Rows are points. Examples show where two turns around zero, p and q, send a point. Write where each new point lands after one turn and then the other. Backwards means that the second turn is done in reverse. Each puzzle has new turns, and all numbers are rounded.

Turn p:
[-0.25 -0.06] => [-0.10  0.24]
[0.48 0.09] => [ 0.16 -0.46]
[-0.01 -0.17] => [-0.17 -0.02]
[-0.22  0.14] => [0.10 0.24]
Turn q:
[-0.10 -0.06] => [-0.07  0.09]
[-0.04 -0.22] => [-0.22  0.02]
[0.17 0.43] => [ 0.44 -0.13]
[-0.32 -0.19] => [-0.22  0.30]
[0.29 0.04] => [ 0.07 -0.28]
Where do these land?
p, then q: [0.12 0.06] => [-0.10 -0.09]
p, then q: [-0.39  0.14] => [ 0.41 -0.04]
p, then q: [ 0.26 -0.20] => [-0.30  0.13]

Turn p:
[-0.13 -0.37 -0.12] => [-0.26 -0.22 -0.23]
[0.07 0.07 0.12] => [0.04 0.02 0.15]
[ 0.26  0.45 -0.12] => [0.50 0.18 0.07]
[ 0.13 -0.30  0.17] => [-0.16 -0.30  0.15]
[-0.32  0.14 -0.05] => [-0.12  0.30 -0.14]
Turn q:
[-0.17 -0.40  0.08] => [-0.32 -0.21 -0.22]
[ 0.18 -0.28  0.01] => [ 0.00 -0.33 -0.05]
[-0.08  0.27 -0.16] => [ 0.16  0.28 -0.02]
[0.06 0.41 0.07] => [0.15 0.27 0.29]
Where do these land?
q, then p: [0.00 0.47 0.21] => [0.07 0.26 0.44]
p, then q backwards: [-0.38 -0.21  0.06] => [-0.36 -0.17  0.18]
p, then q: [-0.07  0.11  0.05] => [0.02 0.10 0.10]
p, then q: [ 0.20 -0.25 -0.04] => [-0.12 -0.25 -0.17]
q, then p: [ 0.25 -0.12 -0.28] => [ 0.14 -0.36 -0.07]

Turn p:
[ 0.03  0.22  0.31 -0.23] => [-0.15  0.17  0.31 -0.22]
[-0.19  0.25  0.16  0.41] => [-0.39  0.26 -0.25  0.09]
[ 0.13  0.05  0.30 -0.19] => [-0.07  0.10  0.36 -0.06]
[-0.22  0.08 -0.19 -0.11] => [ 0.01 -0.12 -0.18 -0.24]
[ 0.02 -0.39 -0.23  0.16] => [ 0.17 -0.29 -0.16  0.31]
[ 0.24 -0.20 -0.35 -0.05] => [ 0.43 -0.12 -0.07  0.12]
Turn q:
[ 0.26 -0.03  0.23  0.13] => [-0.04 -0.27  0.25  0.02]
[-0.23  0.21 -0.11 -0.04] => [ 0.03  0.32 -0.04  0.08]
[ 0.17 -0.29  0.38 -0.03] => [-0.22 -0.33  0.16 -0.27]
[ 0.09  0.03 -0.13 -0.36] => [ 0.29  0.07 -0.07 -0.25]
[-0.29  0.08 -0.38  0.30] => [-0.04  0.22 -0.31  0.43]
Where do these land?
q, then p backwards: [-0.12 -0.17  0.48  0.19] => [-0.31 -0.04  0.45 -0.06]
p, then q backwards: [ 0.04 -0.32  0.35  0.37] => [-0.09  0.09  0.06  0.59]
p, then q backwards: [ 0.11 -0.17 -0.27  0.02] => [ 0.21  0.01 -0.27  0.01]
p, then q: [ 0.21 -0.08  0.08 -0.15] => [-0.07 -0.13  0.23 -0.05]
q, then p: [-0.03  0.43 -0.26 -0.12] => [0.11 0.50 0.03 0.05]
p, then q: [-0.16  0.00 -0.25 -0.18] => [ 0.17 -0.12 -0.18 -0.21]
q, then p backwards: [-0.05  0.30 -0.13 -0.14] => [ 0.32  0.16 -0.06  0.01]

Turn p:
[-0.06  0.10  0.30  0.20] => [-0.27 -0.01  0.26 -0.05]
[ 0.02  0.05  0.21 -0.14] => [-0.10  0.08  0.00 -0.22]
[-0.22  0.26 -0.32 -0.18] => [ 0.00  0.31 -0.29  0.26]
[ 0.00 -0.23 -0.26  0.23] => [ 0.16 -0.28  0.00  0.27]
[ 0.50  0.09  0.20 -0.28] => [ 0.29  0.21  0.15 -0.48]
[-0.25 -0.27 -0.13  0.16] => [-0.09 -0.32 -0.13  0.23]
Turn q:
[-0.13  0.09 -0.36  0.33] => [ 0.08  0.29 -0.05  0.41]
[ 0.12  0.19 -0.31 -0.08] => [-0.05  0.38 -0.08 -0.06]
[ 0.01 -0.26 -0.11  0.05] => [ 0.07 -0.08 -0.25  0.09]
[ 0.09 -0.13  0.42  0.07] => [ 0.19 -0.36  0.15 -0.13]
[-0.09  0.12  0.36 -0.37] => [-0.29 -0.22  0.24 -0.31]
Where do these land?
q, then p: [ 0.37  0.33 -0.18 -0.28] => [-0.05  0.54 -0.19 -0.15]
q, then p: [-0.22 -0.38  0.07  0.10] => [ 0.13 -0.39  0.00  0.19]
p, then q backwards: [ 0.27  0.22 -0.08  0.10] => [0.12 0.26 0.01 0.24]
q, then p backwards: [-0.03 -0.38  0.37  0.20] => [ 0.11 -0.50 -0.17  0.18]
q, then p: [ 0.07  0.05 -0.04  0.18] => [ 0.07  0.06  0.18 -0.03]
q, then p: [-0.04  0.10 -0.26 -0.10] => [-0.10  0.20 -0.03  0.19]
q, then p backwards: [-0.42  0.06  0.12 -0.20] => [-0.30 -0.03  0.25  0.28]

Turn p:
[-0.15  0.33  0.25  0.10 -0.13 -0.03] => [-0.25  0.10  0.27  0.19 -0.14  0.15]
[-0.31 -0.10 -0.50 -0.19 -0.10  0.11] => [-0.02  0.08 -0.60  0.04  0.08  0.19]
[-0.05 -0.02  0.11  0.10 -0.25 -0.35] => [-0.06  0.21  0.05  0.02 -0.37 -0.15]
[ 0.12 -0.13  0.21  0.16  0.26  0.01] => [ 0.01 -0.26  0.20 -0.04  0.06 -0.23]
[ 0.52 -0.05 -0.43  0.08 -0.04 -0.12] => [ 0.60 -0.08 -0.10 -0.24 -0.19  0.11]
[ 0.40 -0.17 -0.20  0.14 -0.11  0.15] => [ 0.27 -0.14 -0.02 -0.42 -0.06  0.10]
[-0.33 -0.17  0.17  0.21  0.41  0.12] => [-0.32 -0.42 -0.03  0.18  0.15 -0.25]
[-0.01 -0.10  0.18 -0.21 -0.05  0.01] => [-0.07  0.19  0.05 -0.06  0.15 -0.13]
[-0.20  0.42  0.19 -0.39  0.01  0.11] => [-0.16  0.32  0.17  0.33  0.31  0.23]
Turn q:
[ 0.27  0.12 -0.14 -0.15  0.14  0.03] => [ 0.32 -0.13 -0.11  0.01  0.05 -0.12]
[-0.82 -0.12 -0.08 -0.04  0.13 -0.19] => [-0.29  0.64 -0.17 -0.32 -0.06  0.35]
[0.11 0.20 0.19 0.02 0.11 0.02] => [ 0.15 -0.07  0.21 -0.01  0.17  0.02]
[ 0.19 -0.10  0.13 -0.19 -0.08  0.05] => [ 0.00 -0.06  0.07  0.03  0.02 -0.32]
[ 0.21 -0.06 -0.02  0.06  0.07  0.27] => [-0.01 -0.30 -0.10  0.00  0.16 -0.09]
[-0.02 -0.29  0.10  0.44  0.06 -0.69] => [-0.16  0.40  0.06  0.71  0.01  0.27]
[ 0.07  0.12 -0.01 -0.08 -0.02  0.29] => [ 0.05 -0.23  0.01 -0.21  0.03 -0.07]
[-0.01  0.14 -0.16 -0.07 -0.42  0.21] => [-0.06 -0.26  0.04 -0.21 -0.39 -0.05]
Where do these land?
p, then q backwards: [ 0.09  0.05 -0.07  0.20  0.00  0.24] => [-0.05  0.18 -0.05  0.17 -0.04  0.21]
q, then p: [-0.35  0.14  0.27 -0.43 -0.19 -0.08] => [-0.05  0.52  0.30  0.26  0.08  0.06]
p, then q: [ 0.05 -0.26  0.18  0.06  0.01 -0.08] => [ 0.06  0.28  0.08  0.09 -0.10 -0.09]
p, then q backwards: [-0.06  0.07 -0.06  0.41  0.07  0.18] => [ 0.06  0.09 -0.11  0.27 -0.24  0.25]
q, then p backwards: [ 0.00  0.06 -0.15  0.10  0.28  0.36] => [ 0.04 -0.16 -0.26 -0.01  0.12  0.37]
p, then q: [-0.23 -0.15 -0.30  0.17  0.11  0.14] => [-0.15  0.01 -0.43  0.02 -0.13  0.01]
q, then p: [-0.21  0.02  0.13 -0.45 -0.41 -0.11] => [-0.09  0.58  0.18  0.16 -0.19  0.03]
q, then p backwards: [ 0.77 -0.04  0.01  0.04  0.09 -0.44] => [ 0.00  0.26 -0.10 -0.14  0.65 -0.53]
q, then p: [-0.06  0.12 -0.02 -0.10  0.04 -0.21] => [ 0.08  0.05  0.19 -0.02 -0.02  0.16]

Turn p:
[ 0.27  0.03  0.14 -0.03 -0.24 -0.34  0.11  0.22] => [ 0.13 -0.22  0.12  0.30  0.28  0.08 -0.22  0.16]
[ 0.07 -0.34 -0.68 -0.18  0.26  0.23  0.15 -0.23] => [ 0.14 -0.15 -0.55 -0.46 -0.17 -0.03 -0.09 -0.47]
[-0.16  0.24  0.39  0.03 -0.03  0.00  0.27  0.20] => [0.05 0.01 0.40 0.10 0.09 0.30 0.24 0.16]
[ 0.20  0.06 -0.27  0.13  0.31  0.24 -0.17 -0.20] => [-0.16  0.21 -0.44 -0.05  0.03 -0.09  0.14 -0.25]
[-0.18  0.09  0.01 -0.11  0.08 -0.11 -0.16  0.21] => [ 0.19  0.05  0.09 -0.06  0.05 -0.19  0.13  0.19]
[-0.03 -0.08 -0.50 -0.09  0.14 -0.13  0.08 -0.48] => [ 0.20 -0.03 -0.27 -0.02 -0.30 -0.18 -0.11 -0.54]
[ 0.05  0.18  0.52 -0.17 -0.41  0.03 -0.14  0.16] => [-0.04  0.18  0.28  0.22  0.01  0.22 -0.19  0.55]
[-0.05 -0.18  0.44  0.08  0.00 -0.11 -0.03  0.07] => [-0.19  0.06  0.40 -0.03  0.18 -0.01 -0.11  0.09]
[-0.18  0.00 -0.05  0.34 -0.12  0.19 -0.11  0.06] => [-0.32 -0.12 -0.02  0.00 -0.17 -0.09  0.22  0.12]
Turn q:
[ 0.45  0.15 -0.31  0.43  0.36  0.48 -0.11 -0.04] => [-0.08  0.14 -0.17  0.22  0.84  0.09  0.08 -0.23]
[ 0.26 -0.02 -0.07 -0.06  0.04 -0.07 -0.17 -0.37] => [ 0.30  0.10  0.03 -0.03  0.09 -0.12 -0.02 -0.35]
[-0.05  0.08 -0.11 -0.11  0.27  0.18 -0.11  0.09] => [-0.23  0.06 -0.14 -0.21  0.17  0.03  0.01 -0.09]
[-0.57  0.02  0.40  0.01  0.23  0.03  0.36  0.10] => [-0.45 -0.31  0.02 -0.08 -0.17 -0.35 -0.26  0.39]
[ 0.45  0.32  0.19  0.09 -0.07 -0.10 -0.05  0.31] => [-0.09  0.31  0.47  0.16  0.14  0.31 -0.04  0.00]
[-0.27  0.09 -0.15 -0.08  0.08 -0.04  0.31 -0.13] => [-0.08 -0.20  0.00 -0.15 -0.03 -0.31  0.23  0.13]
[-0.05  0.16  0.25 -0.26  0.19 -0.12  0.01  0.07] => [-0.20  0.07  0.23 -0.26 -0.11 -0.08 -0.17 -0.01]
[-0.05  0.22  0.07  0.13 -0.34 -0.22 -0.23 -0.37] => [ 0.13  0.10  0.11  0.35 -0.33 -0.20  0.11 -0.33]
[ 0.03 -0.46  0.01 -0.08 -0.41  0.13  0.12  0.25] => [ 0.26 -0.30 -0.13  0.05 -0.17  0.45 -0.05  0.26]
[ 0.06 -0.14 -0.20 -0.21 -0.20 -0.06 -0.26 -0.02] => [ 0.22  0.09 -0.15 -0.12 -0.19  0.21  0.12 -0.18]
[-0.26 -0.42 -0.08  0.14 -0.16 -0.21  0.13  0.12] => [ 0.22 -0.06 -0.26  0.07 -0.24 -0.02  0.00  0.43]
Where do these land?
q, then p backwards: [ 0.11  0.10 -0.42  0.06 -0.08 -0.37  0.04  0.21] => [-0.22  0.43  0.14 -0.12  0.22  0.20 -0.11  0.15]
p, then q backwards: [ 0.35  0.50 -0.04  0.02  0.27  0.21  0.29  0.27] => [ 0.29 -0.07 -0.59  0.23 -0.18  0.28 -0.10  0.22]
p, then q: [-0.37 -0.03  0.39 -0.10  0.13 -0.26  0.11  0.29] => [-0.10 -0.03  0.42 -0.11  0.02  0.06 -0.51  0.11]
p, then q: [ 0.16  0.09  0.10  0.32  0.08 -0.30 -0.40 -0.20] => [-0.09  0.36 -0.01  0.25 -0.11 -0.45  0.05  0.15]
p, then q backwards: [ 0.05 -0.42 -0.41 -0.07  0.00  0.19 -0.05 -0.04] => [-0.32 -0.26  0.01 -0.33  0.23  0.17 -0.12 -0.13]
q, then p backwards: [-0.07 -0.38  0.07  0.16 -0.32  0.08 -0.14 -0.18] => [ 0.17  0.19 -0.35 -0.16 -0.28 -0.15  0.13 -0.13]
q, then p: [-0.37  0.11  0.25 -0.02  0.11  0.29  0.12 -0.08] => [ 0.00 -0.15  0.24 -0.23 -0.19 -0.38 -0.11 -0.01]
q, then p: [ 0.31  0.05 -0.11 -0.10 -0.11 -0.10  0.27 -0.25] => [-0.06  0.10  0.12  0.05  0.33  0.24 -0.23 -0.18]
p, then q: [-0.18 -0.02  0.16 -0.25 -0.09  0.27 -0.23 -0.02] => [-0.26  0.03  0.19 -0.05 -0.21  0.29  0.15 -0.05]

Turn p:
[ 0.22 -0.24 -0.27  0.07  0.33 -0.19  0.30  0.30] => [ 0.19 -0.03 -0.22 -0.35  0.38  0.26  0.19 -0.21]
[ 0.02  0.15  0.01  0.30  0.27  0.17 -0.05 -0.09] => [ 0.22  0.12 -0.14  0.08  0.16 -0.32 -0.11 -0.02]
[-0.35 -0.06  0.15 -0.23  0.29 -0.05  0.41 -0.08] => [-0.38 -0.10 -0.23  0.06  0.08 -0.15  0.34 -0.32]
[-0.32  0.23 -0.07  0.16 -0.43  0.05 -0.29 -0.24] => [ 0.00 -0.08 -0.06  0.42 -0.39 -0.03 -0.29  0.30]
[ 0.09  0.18 -0.10 -0.26  0.03 -0.11  0.28  0.18] => [-0.16 -0.15 -0.13 -0.41 -0.06  0.02  0.08 -0.05]
[ 0.30 -0.02  0.27 -0.06 -0.29 -0.15  0.03 -0.18] => [ 0.12 -0.12  0.41 -0.05 -0.29  0.01  0.03 -0.14]
[-0.01 -0.28 -0.29 -0.27 -0.09  0.23 -0.18 -0.03] => [-0.27  0.23  0.06  0.03  0.09  0.34 -0.27  0.00]
[ 0.08  0.33  0.31 -0.01 -0.17 -0.39 -0.28 -0.13] => [ 0.10 -0.44  0.36  0.06 -0.18 -0.23 -0.01  0.24]
[-0.02 -0.28 -0.02  0.30  0.07  0.44 -0.22  0.27] => [ 0.18  0.58 -0.05  0.14  0.21  0.09  0.03  0.20]
Turn q:
[ 0.15  0.15 -0.22  0.29 -0.22  0.34  0.13 -0.01] => [-0.29  0.18 -0.26 -0.04  0.00  0.07 -0.25  0.32]
[-0.35  0.33 -0.08  0.36 -0.02 -0.30 -0.35 -0.25] => [-0.06 -0.32  0.10 -0.62 -0.21 -0.24 -0.19 -0.03]
[-0.04 -0.42  0.22 -0.25 -0.26  0.21  0.19  0.34] => [ 0.06 -0.01 -0.21  0.46 -0.13  0.35  0.38  0.03]
[-0.36 -0.13  0.07  0.06  0.43 -0.07 -0.32  0.16] => [ 0.05 -0.51  0.37 -0.01  0.08 -0.14  0.19  0.09]
[ 0.38 -0.32  0.15  0.05  0.15  0.30  0.33 -0.27] => [-0.15  0.23 -0.06  0.62  0.02 -0.16 -0.25 -0.09]
[-0.04  0.22  0.26 -0.16  0.08 -0.06 -0.18 -0.06] => [-0.07  0.09  0.24 -0.15 -0.08 -0.12  0.22 -0.17]
[ 0.28  0.28  0.12 -0.03 -0.20 -0.38  0.13  0.20] => [ 0.38  0.43  0.01 -0.22 -0.19  0.03  0.05  0.05]
[-0.17 -0.10 -0.26 -0.15  0.21 -0.08  0.26 -0.12] => [ 0.15 -0.15 -0.20  0.06  0.36 -0.15 -0.03 -0.13]
[ 0.05  0.06 -0.42  0.02 -0.20 -0.31 -0.05 -0.13] => [ 0.20 -0.02 -0.15 -0.33  0.10  0.18 -0.33 -0.11]
[ 0.20 -0.31  0.24 -0.30  0.21  0.21 -0.08  0.11] => [-0.05  0.06  0.29  0.47  0.09  0.14  0.20 -0.11]
[-0.11  0.24 -0.07  0.11 -0.18  0.14 -0.08  0.02] => [-0.21  0.02 -0.10 -0.25 -0.06  0.04  0.02  0.14]
Where do these land?
p, then q: [ 0.18  0.54  0.34 -0.04 -0.04 -0.44 -0.20  0.07] => [ 0.56 -0.02  0.08  0.38 -0.28  0.28  0.21 -0.13]
p, then q: [ 0.07 -0.39 -0.24 -0.13 -0.08  0.00 -0.06  0.16] => [-0.42  0.04  0.04  0.10  0.17 -0.08  0.16  0.12]
q, then p: [ 0.05  0.04 -0.15  0.13  0.06  0.47 -0.07  0.04] => [-0.11  0.09 -0.27  0.16  0.18 -0.05  0.21  0.28]
q, then p: [ 0.08  0.13  0.31  0.15  0.18 -0.18  0.20  0.17] => [ 0.24 -0.26  0.10 -0.27 -0.19  0.03  0.17  0.07]
p, then q: [ 0.31  0.23 -0.02  0.10  0.12 -0.03  0.21 -0.23] => [ 0.11  0.08  0.14 -0.01 -0.02  0.12 -0.20 -0.42]
p, then q: [-0.28 -0.05 -0.30  0.23  0.27  0.02 -0.56 -0.43] => [-0.02 -0.40  0.55 -0.08 -0.10 -0.11 -0.38  0.40]
p, then q: [-0.22 -0.34 -0.22  0.14 -0.33  0.17  0.18  0.04] => [-0.43  0.12 -0.27 -0.15  0.07  0.05 -0.16  0.26]
q, then p: [-0.14 -0.34 -0.19 -0.26 -0.14  0.19  0.12 -0.11] => [ 0.10  0.21 -0.28  0.23  0.19  0.04 -0.23 -0.22]
p, then q: [-0.08  0.41  0.25 -0.16  0.10 -0.32  0.20  0.28] => [ 0.49 -0.10 -0.30  0.24  0.11  0.15  0.19 -0.17]
q, then p: [ 0.02 -0.25  0.22 -0.16 -0.14  0.13 -0.03  0.02] => [ 0.16  0.16 -0.16  0.17 -0.23 -0.04 -0.02 -0.12]

Turn p:
[-0.88  0.13  0.32  0.30  0.04  0.55  0.16  0.15  0.08] => [ 0.06  0.79  0.31  0.02 -0.46  0.27 -0.27  0.44 -0.24]
[ 0.12 -0.72 -0.05  0.01  0.09 -0.02  0.09  0.02  0.04] => [-0.06 -0.20  0.13 -0.02  0.50  0.36  0.23  0.20 -0.15]
[ 0.24  0.21 -0.21 -0.25 -0.18  0.06 -0.02  0.13 -0.04] => [ 0.18 -0.31 -0.11 -0.05 -0.16 -0.01 -0.15 -0.26  0.03]
[ 0.14  0.18 -0.10  0.38  0.04  0.02 -0.07  0.16 -0.09] => [ 0.17  0.01 -0.23  0.10  0.06 -0.22 -0.22  0.23  0.08]
[ 0.16  0.02 -0.16 -0.17 -0.08 -0.34  0.17 -0.03 -0.23] => [-0.02 -0.39 -0.03  0.19 -0.08 -0.15  0.25 -0.10 -0.01]
[ 0.07 -0.11 -0.07 -0.10 -0.33 -0.30 -0.10  0.11  0.12] => [-0.16 -0.28  0.11  0.05  0.14 -0.14 -0.12 -0.20 -0.23]
[ 0.12 -0.18 -0.19 -0.17  0.19 -0.25 -0.24  0.06 -0.06] => [-0.31 -0.34 -0.11 -0.03  0.14  0.07  0.02  0.02  0.16]
[-0.25  0.20 -0.03  0.28 -0.18  0.31 -0.17 -0.20 -0.13] => [ 0.08  0.44 -0.21  0.28 -0.12  0.07 -0.23 -0.06 -0.05]
[ 0.10  0.20  0.50 -0.06  0.21  0.07  0.00 -0.03 -0.10] => [ 0.01  0.25 -0.18 -0.39 -0.16 -0.18  0.24  0.05  0.01]
[ 0.19  0.07 -0.01 -0.21  0.20 -0.10  0.16 -0.36  0.41] => [ 0.04  0.03  0.31 -0.15  0.15 -0.08  0.23 -0.31  0.40]
Turn q:
[ 0.19  0.20  0.22  0.08  0.06 -0.12 -0.24 -0.41  0.01] => [ 0.40 -0.07 -0.05 -0.01 -0.25  0.09 -0.36  0.07  0.04]
[-0.31  0.16  0.36 -0.14  0.18 -0.25  0.16  0.06 -0.04] => [ 0.11  0.09  0.03 -0.34  0.00 -0.05 -0.08 -0.41 -0.29]
[-0.29 -0.15  0.05 -0.40 -0.13 -0.08 -0.13  0.09 -0.10] => [ 0.05 -0.04  0.20 -0.01 -0.09  0.17  0.38 -0.29 -0.12]
[ 0.10 -0.33 -0.26  0.08 -0.37  0.45  0.28  0.19  0.23] => [-0.34  0.29  0.25  0.25  0.31 -0.07  0.27  0.42  0.15]
[ 0.04  0.38  0.06  0.14 -0.05 -0.25 -0.04 -0.26  0.27] => [ 0.10  0.24 -0.20 -0.13 -0.29  0.17 -0.36  0.09 -0.06]
[ 0.26 -0.05  0.15 -0.05  0.18 -0.15  0.01  0.23 -0.57] => [ 0.18 -0.33 -0.19  0.25  0.11 -0.40  0.05 -0.30 -0.15]
[ 0.22  0.01 -0.45 -0.21 -0.16  0.16 -0.32  0.44 -0.17] => [-0.23 -0.32 -0.23  0.31 -0.13 -0.01  0.53  0.24 -0.07]
[-0.27 -0.25  0.00  0.22  0.01 -0.12  0.25 -0.14  0.04] => [-0.13  0.20  0.12 -0.04  0.26  0.11 -0.18 -0.25  0.19]
[ 0.31  0.02  0.17  0.22  0.34 -0.13 -0.16  0.14  0.41] => [-0.25 -0.23  0.09 -0.06 -0.19 -0.11 -0.51  0.20 -0.21]
[ 0.00 -0.08 -0.06  0.38 -0.05  0.42  0.06 -0.05 -0.22] => [ 0.10 -0.07 -0.08  0.06  0.50 -0.01  0.00  0.26  0.21]
[-0.25  0.10 -0.24 -0.32 -0.02  0.06  0.14 -0.29  0.13] => [ 0.02  0.26  0.05 -0.28 -0.22  0.10  0.25 -0.05  0.30]
Where do these land?
p, then q backwards: [ 0.21 -0.03 -0.40 -0.14  0.19  0.19 -0.10 -0.15 -0.25] => [-0.10  0.01 -0.34  0.16 -0.03 -0.08 -0.30 -0.22 -0.30]
q, then p: [-0.08  0.50  0.10  0.14 -0.13 -0.17 -0.26  0.16  0.00] => [ 0.18 -0.27 -0.36  0.24 -0.14  0.32 -0.11 -0.04  0.00]
p, then q backwards: [-0.60 -0.06  0.04 -0.03 -0.09  0.35 -0.18  0.01 -0.12] => [-0.05  0.11 -0.01  0.10 -0.38 -0.35 -0.11 -0.03  0.49]
p, then q: [-0.05  0.08 -0.47  0.33  0.35 -0.26  0.38 -0.03  0.22] => [-0.37 -0.01  0.24  0.03  0.07 -0.03 -0.55  0.11 -0.45]
p, then q backwards: [ 0.17 -0.06  0.09  0.18  0.07  0.23 -0.03  0.06  0.18] => [-0.13  0.14  0.16  0.17 -0.01  0.17  0.12 -0.17 -0.03]
p, then q: [-0.30 -0.07  0.27 -0.21  0.13  0.20 -0.09  0.29 -0.05] => [ 0.16  0.04  0.02 -0.03  0.06  0.07  0.53  0.05 -0.21]
p, then q: [ 0.31  0.18 -0.08  0.02  0.12 -0.26 -0.15  0.16  0.40] => [-0.13 -0.17  0.32 -0.05 -0.40  0.13 -0.17 -0.26 -0.05]
p, then q: [ 0.18 -0.07  0.31  0.10 -0.46 -0.42  0.15  0.21 -0.26] => [ 0.05 -0.07 -0.24  0.35  0.16 -0.17  0.01 -0.64  0.14]
p, then q: [-0.07  0.02 -0.27  0.07 -0.12  0.22  0.18 -0.14 -0.08] => [ 0.06 -0.01 -0.07  0.14  0.13 -0.05 -0.21  0.33  0.04]
p, then q: [-0.44 -0.11 -0.09  0.02 -0.16 -0.13  0.06  0.03  0.14] => [ 0.24 -0.07 -0.01 -0.06  0.32  0.18 -0.11 -0.04 -0.25]
q, then p: [ 0.27 -0.37  0.39 -0.32  0.09  0.15 -0.25 -0.47 -0.26] => [ 0.12  0.04 -0.10 -0.39  0.65 -0.32  0.24 -0.10 -0.26]
p, then q: [ 0.39 -0.01  0.11 -0.17  0.01 -0.09  0.29 -0.13  0.06] => [ 0.01  0.19  0.20  0.07 -0.15 -0.37 -0.13 -0.15  0.16]
